Rows are points. Examples show where two turns around zero, p and q, send a point. Where does a point land after both, in the order given? Backwards means that the second turn is done in reverse. Each puzzle has new turns, and all numbers are rounded.

Turn p:
[0.4 1.5] -> [0.6 1.4]
[3.0 1.1] -> [3.1 0.6]
[-3.4 -2.7] -> [-3.8 -2.1]
Turn q:
[-0.5 -4.1] -> [-1.3 -3.9]
[-0.9  0.9] -> [-0.7  1.1]
[1.4 3.2] -> [2.0 2.8]
Where do these land?
q, then p backwards: [ 3.3 -0.5] -> [ 3.3 -0.7]
p, then q: [-4.1 -2.7] -> [-4.8 -1.1]
p, then q: [0.9 1.5] -> [1.4 1.1]
q, then p: [-0.2  1.7] -> [0.4 1.7]

Turn p:
[-0.5 -4.7 -1.1] -> [3.6 0.5 3.2]
[-1.5  2.4 -0.2] -> [-0.8 -1.8 -2.0]
[ 2.5  2.0 -2.4] -> [ 0.2  2.5 -3.1]
[-0.4  0.2  3.8] -> [-3.0 -1.1  2.1]
Turn q:
[ 0.9 -1.2 -0.7] -> [ 0.0  0.6 -1.5]
[ 4.8 -1.1 -0.1] -> [ 3.4  2.2 -2.8]
[-6.0 -2.4  1.7] -> [-4.1 -5.3  0.3]
[2.1 0.4 1.3] -> [ 2.5  0.2 -0.2]
[-0.8  2.3 -0.4] -> [-0.3  0.7  2.4]
[-1.0  2.1 -1.7] -> [-1.3  1.5  2.1]
Where do these land?
q, then p: [-0.1  0.3  2.6] -> [0.2 1.7 2.0]
q, then p: [ 0.0 -0.8 -1.2] -> [ 0.6 -0.8 -1.0]
p, then q backwards: [ 4.3  0.0 -2.0] -> [ 3.3  0.4 -3.4]
p, then q: [2.1 3.2 0.1] -> [-3.1  1.3  1.9]
p, then q: [-1.3 -4.0 -0.6] -> [ 4.0 -0.9 -1.2]
p, then q: [-5.0  1.3  1.2] -> [-1.7 -1.8 -4.7]

Turn p:
[-2.3  2.3 -1.9  1.3  1.6  5.2] -> [-3.2 -2.4 -0.2 -4.5 -2.1  2.2]
[ 3.3  0.6 -1.3  4.0  0.6 -3.8] -> [ 1.5  4.2  0.6  2.9 -1.3  3.7]
[ 1.0  0.0 -4.2 -2.2  1.2  0.8] -> [-1.8 -2.5  1.7  2.0 -3.1  0.1]
[ 0.3 -0.6  4.4 -2.3 -0.9  1.9] -> [ 2.5 -0.7 -0.7 -2.6  1.0 -3.8]
[-0.7 -1.0  0.4 -2.9 -3.3  0.9] -> [-1.5 -0.4 -0.2  0.1  0.8 -4.3]
[ 1.1 -3.0  0.8  3.3  1.0 -3.1] -> [2.2 2.7 2.3 1.7 2.5 2.4]
[-2.7  1.7  2.0 -1.2 -0.2 -1.8] -> [ 0.4 -1.0 -3.6  0.4  2.2 -0.3]
Turn q:
[1.9 1.7 2.1 1.1 2.2 3.4] -> [-3.3  2.6  3.1  0.0 -0.8  0.9]
[ 0.5  3.1  4.3  0.8  2.2 -0.3] -> [-4.0  0.2  1.6 -3.8 -0.1  1.0]
[-0.9 -4.8 -2.2 -0.1 -0.5 -4.3] -> [ 2.0 -4.4 -2.8  2.5  2.9 -1.3]
[ 0.2 -2.1 -1.4 -3.8 -1.5 -0.9] -> [ 2.4 -0.9 -1.1  0.8 -0.3 -3.9]
[ 0.2 -3.3  0.6  1.0 -4.6 -0.8] -> [ 4.2 -3.2  2.3  0.8  0.8  0.2]
[-3.3  1.9 -2.7  0.2  0.7  2.9] -> [ 1.2  4.7 -2.1  0.2  0.2  1.7]
[ 1.5  3.5 -0.7  0.8  1.4  0.0] -> [-2.5  0.9 -0.9 -0.5 -2.7  1.5]
Where do these land?
p, then q: [ 3.8 -1.2  1.5 -0.3  4.2 -0.6] -> [-0.9 -1.8  4.8  1.4 -2.4 -0.8]
q, then p: [-0.5 -0.2 -1.2  3.0 -5.7 -0.2] -> [ 1.9  2.4  3.6 -2.4 -2.8 -2.7]
q, then p: [-2.7  4.6 -0.8 -0.4  0.6  2.4] -> [-2.2 -1.2 -3.5 -0.4 -3.8 -1.6]
p, then q: [-0.6  1.1  1.3  1.1  1.4 -2.8] -> [-1.3  1.7  0.3  2.6 -1.3  1.0]
p, then q: [ 1.1 -3.1  3.0 -0.5  0.5 -1.4] -> [-4.1 -1.9  1.0  0.3 -1.0 -0.5]
q, then p backwards: [ 2.5 -1.5 -0.7 -3.7  0.0 -0.2] -> [ 1.6 -0.3 -0.2 -3.9 -2.2  0.3]
p, then q backwards: [-2.0 -0.4  0.0  3.0 -5.0  1.5] -> [-1.8  1.7  2.4 -1.5  4.8  1.9]
q, then p: [-1.5  0.6 -3.0 -2.1  3.9  1.4] -> [-2.9 -0.1 -2.7  1.6 -1.6  3.5]

Turn p:
[-0.6 -1.5  0.4 -2.2  2.1  1.7 -0.4  2.3 -1.2] -> [ 0.0  1.2 -0.1 -2.6  0.1  2.4 -2.2 -1.5 -0.9]
[-0.6 -1.8  0.1 -0.9  0.1 -4.5  0.5 -1.2  0.7] -> [-2.5 -1.1 -0.1 -1.5  0.4 -3.5  0.6  0.4 -2.1]
[ 6.0 -0.1  0.6 -1.6 -3.5  0.6 -0.7  1.3  0.1] -> [-2.3 -0.6  2.2  1.8 -2.9  4.3  2.9  1.5 -1.5]
[ 5.5  0.2  0.4 -1.7  1.5  0.2 -2.0  0.8  6.9] -> [-1.6  0.9  2.8  0.8 -8.7 -0.3 -0.6  0.2 -0.3]
[-1.9 -0.5 -1.4 -0.7  2.0  1.4  3.3  1.7 -0.8] -> [ 2.0 -0.3 -2.3 -2.7  0.7  1.0 -2.5  1.4 -0.1]
[-1.7  3.3  0.1 -1.7  2.1 -3.6 -1.5 -0.6 -2.0] -> [-2.3 -2.3 -2.0 -1.8  0.9 -1.6  0.8 -3.6  2.3]
[-1.3  0.8  0.7  5.4 -0.1  1.1  3.2 -3.0  1.1] -> [ 5.1 -1.3  1.1  2.1  1.6 -3.2  0.2  2.4  1.4]
[ 0.8 -0.7 -2.3 -0.8  2.6  0.8 -0.9  1.8 -2.1] -> [ 1.1  0.8 -2.4 -1.8 -0.9  2.1  0.1 -2.2 -1.4]
[-1.6  1.0 -0.9 -2.3 -1.1  0.0  0.4 -0.1  0.6] -> [-2.1 -0.2 -1.6  0.4  0.4  0.2 -1.6  0.8  1.0]
[-1.5  0.8  1.7  8.7 -9.3 -0.1 -2.0 -0.3 -0.7] -> [ 1.2  4.3  3.2  5.7  5.6 -1.4  7.0  4.2  3.2]
[-1.4 -0.5  2.3 -0.4  2.1  1.3  0.9 -0.5 -0.8] -> [ 1.4 -0.9  1.5 -1.3  1.3  0.1 -2.4 -1.1  0.2]
[-1.8 -0.9 -1.7 -1.8  1.4  1.0 -0.8 -2.3 -1.7] -> [ 0.0 -0.4 -2.3  1.0  1.5 -0.1 -2.4 -2.4 -1.5]
Turn q:
[-1.1 -0.4 -1.3  3.7 -3.0 -2.0 -0.7  1.1 -2.8] -> [ 1.7  2.1  1.8  1.1 -2.6  3.3 -3.2 -0.3  0.0]
[-0.1  4.1 -2.5 -2.9  3.8 -2.5  2.1  0.2  0.2] -> [ 2.3 -2.4  1.9 -1.0  0.4 -3.6  1.3  5.1 -0.6]
[ 0.8 -0.7  0.7  4.6 -0.8 -2.4 -1.5  3.9 -0.4] -> [ 1.4  2.7 -2.6  0.1 -2.3  1.6 -4.7  0.5 -1.0]
[-1.1  0.1 -1.0 -2.1 -0.3  3.8  0.2  0.4  2.5] -> [-1.6 -4.4 -0.9 -0.6  0.2  0.2  1.4 -1.4  0.5]
[ 3.1 -1.7 -1.4  1.3 -1.3 -2.5 -0.9  2.0 -2.4] -> [-1.1  3.4  0.5 -0.9 -2.4  1.7 -1.7  1.6 -2.5]
[ 1.2 -1.8 -2.3 -0.6  4.8 -1.8  5.2 -2.9  1.7] -> [-0.2 -0.8  2.4  2.6  0.7 -6.4  1.2  0.5 -4.3]
[-1.7  1.9  2.8 -4.3 -2.4  1.5  0.0 -0.8  3.1] -> [-2.2 -2.5 -0.2 -2.3  1.9 -1.3  1.1 -1.0  5.2]
[-1.6 -2.3  0.7  1.4 -0.4 -1.6 -4.3  0.7 -3.2] -> [ 1.8  3.9 -1.3  0.7 -3.2  2.9  1.2 -0.6  1.1]
[ 1.0  2.7  1.1 -1.3 -0.8  3.9 -0.7 -3.2  4.3] -> [-0.5 -3.3 -0.4 -3.4  4.5 -0.7  1.2 -3.3  0.9]
[-0.4 -1.9  3.1  0.2  0.4  3.5  0.7 -1.3 -3.0] -> [-1.6  1.2 -1.0  3.7  2.7  2.3  2.1 -1.2  0.6]
Where do these land?
p, then q: [ 2.2  2.3  0.5  0.1  1.3 -3.2 -1.6  1.8 -2.5] -> [-2.6 -1.8  3.1  2.0  0.9 -2.5  1.1 -1.4  0.8]
q, then p: [ 0.8 -0.7  2.4 -2.8  1.6  3.2  1.2 -3.0  1.6] -> [ 2.0 -2.3 -1.7 -2.7  0.6 -3.9 -2.1  0.3 -1.2]
p, then q backwards: [-0.2 -4.2  0.3 -0.3  1.0  2.2 -0.4 -3.8  0.9] -> [ 1.1 -0.8 -1.8  4.6  1.0 -1.1  3.2 -0.8  0.3]
p, then q: [ 5.2 -1.8  7.2 -1.7 -1.0  1.5  3.2  3.8 -5.0] -> [-6.6 -0.7 -5.0  4.6  4.4  1.5  4.6 -0.2  2.2]
q, then p backwards: [-3.2 -2.0  0.9 -1.3 -0.8 -0.2  0.2 -3.4  3.1] -> [-0.4  3.0  1.7  1.5  2.2 -2.1 -3.4 -1.9  0.2]
p, then q: [-1.4  1.6 -3.3  1.0  1.4 -2.5  1.6  2.6 -0.7] -> [-1.6 -2.7  2.5 -1.6 -2.4 -1.8  0.5  2.0 -1.4]
q, then p: [-3.5 -0.7  1.0  1.3  0.1  3.1 -1.0 -2.3  1.2] -> [ 2.7 -1.6  0.5  2.7 -1.3 -2.3 -0.7  0.6 -2.7]
p, then q: [-1.3  2.0 -4.2 -0.6 -1.6 -1.0 -1.2 -0.4 -0.7] -> [ 2.3 -2.9  2.2  0.5 -2.1 -0.4 -1.1 -0.5 -2.2]
q, then p: [ 2.3  3.2 -2.0  3.0 -1.2 -2.8  0.8  1.9 -0.5] -> [-2.4  1.9  1.5 -0.5 -0.7  3.8  1.5 -3.7  0.6]
p, then q backwards: [-0.8  0.3 -2.8  1.3 -0.8 -0.3 -2.7  2.9  2.6] -> [ 0.3 -2.8  2.6 -1.0  0.6 -3.0 -2.3  0.7 -1.4]

Turn p:
[-0.8  1.1  0.5  2.5  2.0  3.0  3.8  2.0 -2.7  2.8  1.6 -2.2] -> [ 1.7  0.6 -0.4  2.1  1.2 -4.0 -5.3  0.5  1.9  1.1 -0.5  1.9]
[ 4.5 -3.0 -2.9 -0.6  3.4  1.0 -3.9  1.1 -0.8  1.1  2.4 -2.5] -> [-4.9  1.1  2.2 -3.6  2.5  1.6 -4.2  0.6  1.9 -1.4 -1.1 -2.0]
[ 0.3 -2.8  0.4 -0.4 -0.1 -3.0  2.2  0.3  0.9 -3.2 -3.1 -2.1] -> [-1.5  3.1 -3.2  1.4  0.3  0.6  2.1 -0.7 -1.1  2.1  1.5 -3.1]
[ 2.1 -1.5  0.8 -2.7  1.3 -2.7  3.8 -1.6 -3.2  0.1  1.1 -2.7] -> [-4.3  2.4 -0.5  0.8 -0.1 -1.9 -1.8 -2.0 -2.8  3.8 -0.2  1.0]
[-2.3 -2.1  1.3 -0.5 -2.9  3.6 -0.9 -0.4 -1.3 -2.2  2.1 -3.3] -> [-0.7 -2.0  0.9  0.9  3.8 -1.4  0.2  4.6 -1.4  1.4  2.9  0.1]
[ 2.8  4.2  1.1 -1.6  1.1 -3.6  2.5 -2.4  0.9 -3.9 -0.8  2.4] -> [ 0.0  4.1 -1.0 -2.0 -2.8  0.7  3.8 -3.9 -1.5  0.4  1.3  3.8]
[ 2.0 -2.5 -4.9 -1.0  0.3  2.5 -2.4 -2.7  3.2 -1.7 -1.6  2.6] -> [-2.0 -0.3  2.0 -3.5 -1.3  3.1  3.6  2.0  4.8  1.0 -0.6 -1.9]
[-2.8  0.2  3.3  1.9 -1.9 -1.9  1.7 -1.1 -0.9 -0.7 -3.8 -3.0] -> [ 1.6  0.6 -5.0  2.8 -1.1 -1.3  0.7  2.1 -3.5  0.9  0.8 -0.8]
[-1.5 -0.8 -0.3  1.8  2.6 -0.7 -3.1  0.3 -2.6  1.5 -2.7  1.3] -> [ 1.3  1.1  0.8 -0.7 -2.3 -0.9 -1.3  1.7 -1.0 -2.3 -3.0 -3.3]
[ 0.0  3.5 -2.5  0.4  2.7 -1.4 -1.7 -0.9 -0.6  3.0  2.2 -2.9] -> [-1.2  1.4  0.2  0.4  0.4  2.1 -3.5  0.8 -0.2 -2.1 -4.0  3.6]
[ 0.1 -1.8  3.1 -0.6 -4.4  3.5  0.7 -0.7  1.8  2.2  2.9  4.0] -> [ 1.2 -7.5  1.2 -1.4  0.7 -2.2  1.6 -1.6  0.9  1.4  1.8  0.6]
[-1.1  2.5  1.7  0.8 -0.2  2.5  0.5  2.3  3.6  0.6 -3.7  3.1] -> [ 6.4 -1.2 -1.1 -0.6 -1.9  1.5  0.6 -1.1  2.2 -0.1  1.6 -0.8]
[-2.0 -3.5 -1.2  2.5  0.6 -2.0 -2.6 -0.3  2.0 -1.5 -0.2  0.4] -> [-0.6  0.2 -1.0 -0.1  2.2  0.4  3.2  1.2  0.5 -2.0 -2.5 -3.7]
[ 1.2  4.0 -2.4  0.5 -3.7  2.6 -2.5  2.3 -1.8  2.6  3.0  2.3] -> [ 0.1 -3.9  4.1  1.0 -1.5  0.3 -2.1  0.2  2.2 -4.7  1.7  3.3]
[-2.4  2.4  2.0 -3.3 -0.8 -3.4  2.2  1.7  1.7 -0.6  0.6  2.5] -> [ 2.8  0.0  1.0  2.5 -0.1  1.5  2.5 -4.7 -2.8  0.9  0.3  1.4]
Turn q:
[ 0.0  3.8  0.3  3.9 -2.4 -0.5  0.9 -6.7 -0.3 -5.5 -2.8  1.0] -> [-4.3 -2.3 -0.2 -2.8  4.2  1.3  2.1  6.6 -3.8 -2.0 -1.3  1.4]
[ 1.1 -0.5 -1.6 -2.0 -2.2 -1.3 -4.7  0.2  1.6 -1.5  3.6 -1.1] -> [ 2.0  5.1 -2.5  2.7  2.7  0.1  0.3  0.2  0.9 -0.9 -0.3  1.5]
[ 0.1  1.2  6.1 -0.2 -1.6 -0.5  0.4  2.6  0.9  2.5  2.9  5.6] -> [-1.1  3.1  1.3 -4.1 -1.2  1.6 -1.0 -0.2  3.3  6.6  2.2  1.5]
[ 2.9 -1.8  0.7  1.1  2.9 -3.0  2.1  4.1  1.8  2.4  0.3  0.3] -> [ 1.9 -2.0  2.2 -0.6 -0.2 -0.8 -0.3 -5.2  1.9  1.1  2.6  3.0]
[-1.3 -1.9 -0.4  3.8 -1.2  0.6  0.4  1.9 -2.2 -0.6 -0.8 -0.9] -> [-1.4 -1.9  1.1  1.3  1.0 -1.2  3.5 -1.0  0.6  1.3 -1.2 -2.1]
[-2.6 -0.1 -3.2 -0.2 -0.7  0.7 -1.0 -0.5  1.5 -1.7 -4.1 -0.5] -> [ 2.2 -2.2 -1.7  1.9 -1.2  0.8  2.3  2.3 -3.0 -0.8 -1.7 -0.2]
[-0.6  1.6 -0.2 -2.9  1.4 -1.1  0.1  0.4 -3.3  4.9  0.1  3.9] -> [-1.8  3.2  0.9 -2.2 -6.0 -0.3 -1.0 -2.3 -1.5  0.6  0.9  0.3]
[ 1.2 -2.1 -0.1  0.9  4.1  3.5  3.0  2.3 -1.6 -0.2  1.4  1.6] -> [ 1.3 -1.6  3.8 -2.6 -0.5 -0.3 -1.3 -3.3  2.2 -0.3 -2.9 -2.3]
[-0.4  0.2 -0.4 -2.3 -2.0  1.8 -1.8 -0.7 -0.3 -1.2 -0.7  0.6] -> [-0.1  1.6 -1.4  1.3 -0.8  1.7 -0.4  2.0 -0.3  0.1 -2.2 -0.2]
[ 0.3  1.6 -1.3 -1.9  1.7  0.6 -1.1  4.3  2.3  2.8  4.1 -6.5] -> [ 3.9  1.4 -2.5  3.3  2.4 -1.7 -4.1 -5.0 -0.3  0.5  3.0 -3.0]
[-0.5 -0.3  2.3  1.5  0.8 -2.1 -0.8 -5.0  1.7  3.4 -2.8  0.3] -> [-1.4 -1.7  0.2 -0.7 -2.2 -3.9 -0.6  4.1 -0.6 -0.2  2.9  3.0]
[ 2.5 -1.6 -5.4 -2.2  0.6  4.1  3.8 -0.1 -1.4  2.5 -2.1 -3.7] -> [ 0.8 -2.6  3.8  5.1 -2.1  0.9 -3.5 -2.2 -2.3 -3.8 -1.5 -2.8]
[ 0.9  2.8  2.2 -0.5  1.0  0.3 -2.7 -0.2 -0.6  1.0  1.2  0.6] -> [-1.2  2.3 -1.8 -1.8  0.3 -1.5 -2.4 -0.3 -0.5  1.6 -0.4  0.9]
[-2.6 -2.0 -1.3  0.0 -1.0 -2.0  0.6 -1.0  1.3 -2.7  2.1  0.0] -> [ 1.9  0.9 -0.4 -0.3  1.4  1.1  3.4  1.6  1.4 -2.2  1.5 -1.0]
[-1.0 -0.9  2.4  1.0 -1.5 -1.0  0.9 -1.6 -1.5 -6.2 -2.1 -1.1] -> [-2.9 -3.2 -2.6 -0.9  2.5  2.3  2.8  2.5  2.1 -1.7 -1.6 -0.1]
Where do these land?
q, then p backwards: [ 2.9 -2.0  0.0  1.3 -1.3 -1.5 -0.2  1.4  1.4  1.8 -1.7  1.8] -> [-0.9  2.5 -1.4 -2.3 -1.3  1.0  2.7 -1.0 -0.4  0.1  2.1  1.3]
q, then p: [ 0.3 -1.9 -3.4  1.5 -0.1 -1.4 -5.4  1.8  0.9  1.6  5.8  2.5] -> [ 0.9  2.7 -3.1 -1.3 -4.2  0.5 -0.4 -4.3 -0.6 -1.3 -0.5  6.1]
p, then q: [ 2.2 -2.4  0.7  1.2  3.1 -1.9  2.5 -0.4  1.1  1.0 -0.6 -1.8] -> [ 1.2  0.4 -1.6  1.3 -1.8 -1.7 -0.3  1.0 -4.5 -2.0  1.1  0.0]
q, then p: [ 1.6  0.0  1.1  1.9  2.4 -1.7 -5.5  1.6 -0.6 -2.0 -0.4 -1.3] -> [-0.9  2.7  0.1  0.4 -3.9  1.4  2.5 -1.8  1.5  0.3 -4.2 -0.8]
p, then q: [ 0.4  1.8  2.8  1.8  2.1 -1.0  1.6  2.7  0.5  1.6  0.6 -0.4] -> [-0.5  1.6 -0.3 -0.3  1.0 -1.6 -0.2  0.8 -2.0 -2.8 -1.8  3.2]
q, then p: [ 2.5 -3.0  1.3 -2.9 -3.6 -2.3 -1.1 -2.0 -1.6  2.0  0.2 -0.1] -> [ 4.2 -1.7 -0.6  1.3  1.4 -0.4  3.5 -0.1  1.9 -3.4  0.1  1.7]
p, then q backwards: [ 0.2 -1.2  1.5 -0.2  2.1  8.8  0.4 -5.2 -3.6 -2.5  0.0  0.4] -> [-2.2  0.0  5.1  4.8  1.5  1.3 -1.3 -4.4  4.2  3.0  0.8  5.2]
p, then q backwards: [ 1.1  0.8  1.3  1.8 -2.3 -1.9  0.5 -2.3  0.7  1.5 -0.9 -1.9] -> [-0.8  1.4  1.1 -1.6  0.4 -1.8 -1.8 -0.3 -0.8 -0.9 -3.4 -1.5]
q, then p: [-3.2 -2.8 -2.8 -4.2 -7.2  1.3  1.9  1.9  0.6  1.3 -1.1 -2.0] -> [ 0.6 -2.2 -4.2  1.3  2.7 -3.7 -2.9  3.4  5.1 -2.4  3.1  2.2]
p, then q: [ 2.3 -1.3  1.5  0.9 -1.1 -2.2  2.1  0.2  2.3 -1.5  1.0  0.1] -> [ 1.2  0.6  1.5 -1.2 -0.4 -0.4  0.3  1.3 -1.5 -3.8  1.6 -1.5]
q, then p: [-5.3  2.7  0.0 -3.1  1.4  3.7  2.2 -0.4 -1.1 -2.7 -1.4  1.3] -> [-2.5  0.0  1.5  2.2  0.1  2.9 -3.4  4.0  0.4  2.4  4.5 -1.5]
q, then p: [-2.8 -2.6  0.8  1.6  0.8 -0.9  1.8 -0.9 -1.9 -0.8 -1.0  1.7] -> [-0.1 -0.6 -1.2  2.6  1.7  0.4  1.2 -1.5 -0.4  3.5  1.8 -0.6]
p, then q backwards: [ 1.4  8.8 -3.3  0.6  2.6  0.1  1.4  1.4 -0.8 -0.9  0.6 -0.8] -> [ 5.4 -2.1 -1.1 -5.7 -0.1 -3.1 -2.1 -1.2  2.0  1.1  2.1  3.3]
p, then q backwards: [-3.5  3.1 -1.6 -2.1  1.1  0.9 -2.1  0.3  1.9 -0.4 -1.0  0.4] -> [ 0.5 -1.3 -2.6 -1.7 -1.9  1.2  1.2  0.4  3.1 -2.0 -0.1  3.0]
